Each row of a before or after table is a point. One or more steps were done to the points. Then noise was added and the rows were shuffled. The steps act on columns, c1 being the first. Write out the steps. A step turns or swaps two columns, mirrors them in a line or flattens them onto one, adds a multiple of one to another, or multiplies or shifts one. Angles are multiples of 10 degrees, from the lower column toward the higher: turns from -170 to 170, lines from 10 to 170 but not 90. Use the fewest steps. Two steps may share a column if one is a turn and the other turns, adds or multiplies; they go together, in the order done. Otherwise the lowest column goes first.

Before (9 x 2)
[[ 0.46  0.36]
 [-0.22 -0.18]
 [-1.16 -0.14]
 [ 0.60  0.04]
 [ 0.49 -0.16]
 [ 0.31 -0.33]
 [ 0.00 -0.01]
 [-0.05  0.35]
 [-0.24 -0.31]]
After (9 x 2)
[[ 0.56 -0.30]
 [ 0.61 -0.17]
 [-0.14 -0.18]
 [-0.04 -0.30]
 [ 0.56  0.01]
 [ 0.23  0.36]
 [-1.07 -0.15]
 [-0.05 -0.03]
 [-0.29  0.37]]
Steps: add -0.7 times c2 to c1

Before (12 x 3)
[[ 0.33  0.63  0.23]
 [ 0.18  0.29  0.52]
 [ 0.08 -0.25  0.17]
 [-0.10 -0.43 -0.43]
 [ 0.09 -0.50  0.29]
 [-0.58  0.66  0.00]
 [ 0.17 -0.44 -0.04]
 [-0.71  0.12 -0.09]
 [ 0.43 -0.30 -0.21]
 [-0.79  0.36  0.18]
 [-0.89  0.52  0.55]
 [-0.64 -0.33  0.43]]
After (12 x 3)
[[-1.16 -0.33 -0.59]
 [-1.78 -0.75 -0.17]
 [ 0.14 -0.02  0.59]
 [ 0.38 -0.61  0.03]
 [ 0.37  0.28  0.34]
 [ 0.65 -0.53 -0.44]
 [ 0.20 -0.03  0.32]
 [-1.59 -0.34 -0.23]
 [-1.44  0.02 -0.10]
 [-1.30 -0.20  0.53]
 [ 0.84  0.34  0.14]
 [-0.19  0.55  0.18]]
Steps: multiply c1 by 2; mirror c2 and c3 in the line at 120 degrees

Before (14 x 6)
[[ 0.38  0.38  0.21  0.65  0.07 -0.51]
 [-0.39 -0.04  0.02  0.77 -1.09 -0.47]
 [ 0.11  0.35  0.01  0.47  0.02  0.32]
 [-0.22 -0.92  0.06 -0.94  0.29 -0.41]
 [-0.39  0.33  0.14 -0.42 -0.14 -0.43]
 [-0.02 -0.46  0.20  0.63  0.09 -0.29]
 [-0.30 -0.01  0.29 -0.23 -0.27 -0.58]
 [-0.30 -0.23 -0.34 -0.10  0.13  0.20]
 [-0.17  0.38 -0.32  0.52 -1.24 -0.11]
 [-0.18  0.04  0.15  0.73  0.26 -0.60]
 [-0.07 -0.05 -0.05  0.82  0.33 -0.39]
 [-0.07 -0.17  0.25  0.73 -0.09  0.26]
 [-0.25  0.06 -0.12  0.81  0.29  1.18]
 [-0.24  0.25  0.29 -0.31  0.01 -0.48]]
After (14 x 6)
[[-1.02 -0.52 -0.08 -0.56  0.19 -0.18]
 [-0.47  0.19 -0.01  0.61  0.00 -0.44]
 [-0.99 -0.41  0.52  1.01  0.93  0.21]
 [-0.89 -0.54 -0.10 -0.33  0.35  0.22]
 [-0.85 -0.55 -0.24 -0.39  0.13 -0.05]
 [-0.68 -0.33 -0.10  1.08 -0.33  0.18]
 [-0.77 -0.55 -0.26  0.97 -0.14  0.17]
 [-0.24 -0.62 -0.20  0.84  0.02 -0.19]
 [-0.78 -0.23  0.92  0.66  0.92 -0.31]
 [-0.84  1.07 -0.05  1.05 -0.33 -0.47]
 [-0.61 -0.11 -0.24  0.82  0.01  0.53]
 [-0.87  0.28  0.26 -0.12 -0.28  0.13]
 [-0.68  0.30 -0.15  0.96  0.23  0.11]
 [-0.82 -0.07 -0.21 -1.18 -0.24  0.99]]
Steps: shift c1 by -0.60; turn c2 and c6 by -110 degrees; turn c3 and c5 by 150 degrees; multiply c4 by 1.3

Before (9 x 8)
[[-0.20 -0.02  0.78 -0.53 -0.58  0.24 -0.21  0.16]
 [-0.12  0.84  0.24 -0.66  0.23 -0.38  0.81  0.06]
 [ 0.55  0.41  0.03 -0.12  0.20 -0.82  0.09  0.81]
 [ 0.49  0.48  0.58 -0.25 -0.51 -0.85 -0.09 -0.26]
 [ 0.22 -0.14  0.60 -0.42  0.25  0.15  1.04 -0.03]
 [-0.02 -0.32  0.00 -0.49  0.08 -0.35  0.48 -0.30]
 [ 0.08  0.47 -0.64 -0.26 -0.42  0.33 -0.29  0.09]
 [-0.22 -0.11 -0.48  0.48  0.05 -0.19 -0.04 -0.86]
 [-0.47 -0.11 -0.63 -0.02 -0.46  0.02  0.77 -0.03]]
After (9 x 8)
[[-0.60 -0.60  0.11 -0.16 -0.45  0.25  0.19  0.05]
 [ 0.79 -0.23 -0.31 -0.52 -0.59 -0.13  0.27  0.04]
 [ 0.21  0.14 -0.14 -0.65  0.28  0.93  1.32 -0.03]
 [-0.64  0.10 -0.56 -0.04 -0.44 -0.08  1.36  0.03]
 [ 0.62 -0.13  0.18 -0.46  0.15 -0.20  1.58 -0.01]
 [ 0.02  0.80  0.45 -0.17  0.23  0.92  0.60 -0.04]
 [-0.02  0.60  0.02 -0.57  0.05 -0.25  0.97  0.00]
 [ 0.65  0.79  0.41 -0.20 -0.49  0.75  0.40 -0.05]
 [-0.48  0.37 -0.22  0.49  0.07 -0.01  0.50  0.10]]
Steps: swap c1 and c3; turn c2 and c6 by 110 degrees; multiply c2 by 1.3; shift c7 by 0.50; multiply c8 by 0
